Each point is reached from the start by the listed moves, each made 0, 1 or 2 times, or once backwards (-1), plus a little noise. Say if it took an odd or an even number of moves. Then give how often each move was made.

Moves:
(1): [19  6 28]
(2): [-21  37  -6]
(3): [-19 -10  24]
Start: [10 21  1]
Points:
[47 39  8] => even (1, 0, -1)
[-27 -44  29] => even (-1, -1, 2)
[-34  96 -13] => even (0, 2, 0)

Moves:
(1): [ 41   3  -2  -2   6 -13  -1 -10   4   8   4   8]
(2): [-5  7  5  9  2 -3  1 -3  2 -6 10 -9]
(3): [ -4 -15  36  -1   1  -1  -5   0  10  -7  -5  -2]
(4): [ -4 -12  -2  18  14   0   0   7   2   0   1   0]
(5): [ -5  15   1 -13  43 -11  -9  -3  -4   3   9 -15]
(6): [  6 -10  -5  -2   0  22   4   1   5   2   9 -13]
(7): [ 7 -1  8 -9  9 -7 23 -1 -9 -5 -6 13]
(8): [  7  -7  -3   1   3  -6   4  17   2 -11  10   1]
(9): [-10  13  -2   1   5   0   6   2  21   6  -1   5]
Start: [-2 -7  7  9  2 18  3 -5 -4  8  2  1]
Points:
[-63 -39  45  46   0  14  40  28  35   4 -41  50] => even (-1, -1, 1, 2, -1, -1, 1, 0, 2)
[-64 -15  81   1  73  11 -54  -9  -7 -14  23 -69] => even (-1, 1, 2, 0, 2, 0, -1, 0, -1)
[-27   0  70  -4 111  18   3  21  69 -20  63 -67] => even (0, 2, 2, 0, 2, 2, 0, 2, 2)
[ 63  30  58 -40 121 -38  26 -48   6  29   2  16] => odd (2, 0, 1, 0, 2, 0, 2, -1, 1)
[-38   9 -46  11 -54  40  14  45  38   5   7  14] => even (-1, -1, -1, -1, -1, 0, -1, 2, 2)

Moves:
(1): [  1   4 -10   7   1   9   0   4   0   1  -4   3   7  -5 -11  -2  -1  -5
  -5   9  -1]
(2): [ 20 -12 -10   6   9  -3   7   1  10  -5  12 -10   4  14   5   1   1  -1
   2  -5  -1]
(3): [  2   5  -7  -2  -4  -8   1  -1  -9  11  -4   4 -21  -1  10  -6  -7  15
  -3   5  -1]
(4): [-24  -3  -4   9 -17  -4  -1  15   0   1   5 -27  -6  12  -7   2   4 -13
  -4 -10   1]
(5): [  4  -1  14   2  17  10 -14  11   0  -9  -6  15  -1  -1   0  -4  -8   4
   7  -2   9]
(6): [-17   2  12  -2   5  10   2 -13 -13   4   6   1  -2  -4  -3   1   2   0
   1   3  -1]
(7): [  8  -6  -3   0   7  -5  11  -3  -7  -8  18   9 -14  -4   4 -17  10   9
  -6  10   3]
(8): [  0  -6  13   1   4 -10   8 -11 -21  -1  14  19 -20   0  11  -1   0   5
   6  -6  -5]
(9): [-19   4  12   1  -5   4  -6  13   8   4  -7   1   6  -1 -13  -8  -4   2
 -13 -12  17]
(10): [ -4  10  -1   1  -6   2  -1  -7   5   8  -7  -1 -11  -8  -7   2  -5   6
  -3   4 -12]
(11): [ -3  14  11 -10  -8  -7  -3   4 -18  -2  -1   3  -3   9  12  -6   1   8
 -19 -20   6]
(12): [ -5   9  -5  -1 -11  -2  -1  -2   2  10  -2  -2  -5   2   7  -6  -3   3
   6  -2  -3]
(13): [  6 -16 -16  11  -1 -18   8   4  11  -1   4 -16 -15   4   0 -28 -23  11
  12 -10  11]
(14): [-14  14  -6  12   1   2   3   5   5   6 -10 -16  -1  -7  -5   1  -9  -5
  -4  10  -1]
(15): [-8  6 -8  0  1 -1  0 -8 -1  4  0 -8  0 -4  3  2  2  4 -7 -4 -4]
(16): [ -3   5  -1  -3  -2   5   3 -10  -5  12  12  -4   3  -9   2  13   2  -3
  14  11 -16]
(17): [  2   2  15 -16  -6   0 -15   3  -7   3  -3  13   1   4   0  -1  10 -10
  -7 -18   8]
(18): [-21   5  11   6  -2  -2 -13   8   3   7  -8  -7   4   2 -12   1 -10  -8
  -9   5   1]
Start: [  8  -7   6   3 -10  -5 -10   5  -6  -7   2   1   1   2  -9   4  11   7
  -6   5  -3]
Points:
[  36   35   14  -22    2  -31  -19   47  -37  -16    3   37  -46   33
   43  -52   39   75 -121  -66   56] => odd (0, 2, 2, 0, 1, -1, 2, 0, 2, 0, 2, 0, -1, 1, 2, -1, 1, -1)
[  32  -94   10   24   -6 -113   45  -17  -68  -26  115  -21 -118   65
   40  -74   -9   45   -3  -28    6] => even (-1, 2, 1, 1, -1, 1, 2, 2, -1, 0, 1, -1, 2, -1, -1, 0, 0, 2)
[-28  53  77 -35 -29 -22 -63  34 -82   8   0  53 -85  22  34 -36  23  52
 -71 -28  18] => odd (-1, 0, 2, 1, 2, 0, 2, 0, 0, 1, 2, 1, -1, 0, 0, 0, 1, 1)
[  63  -80  -73   37  -40  -95   66   25  -22  -35   80  -26 -114   55
   37  -75   13   63   -4   -8   14] => even (0, 1, 2, 2, -1, -1, 2, 1, 0, 0, 0, 0, 1, -1, -1, -1, -1, -1)
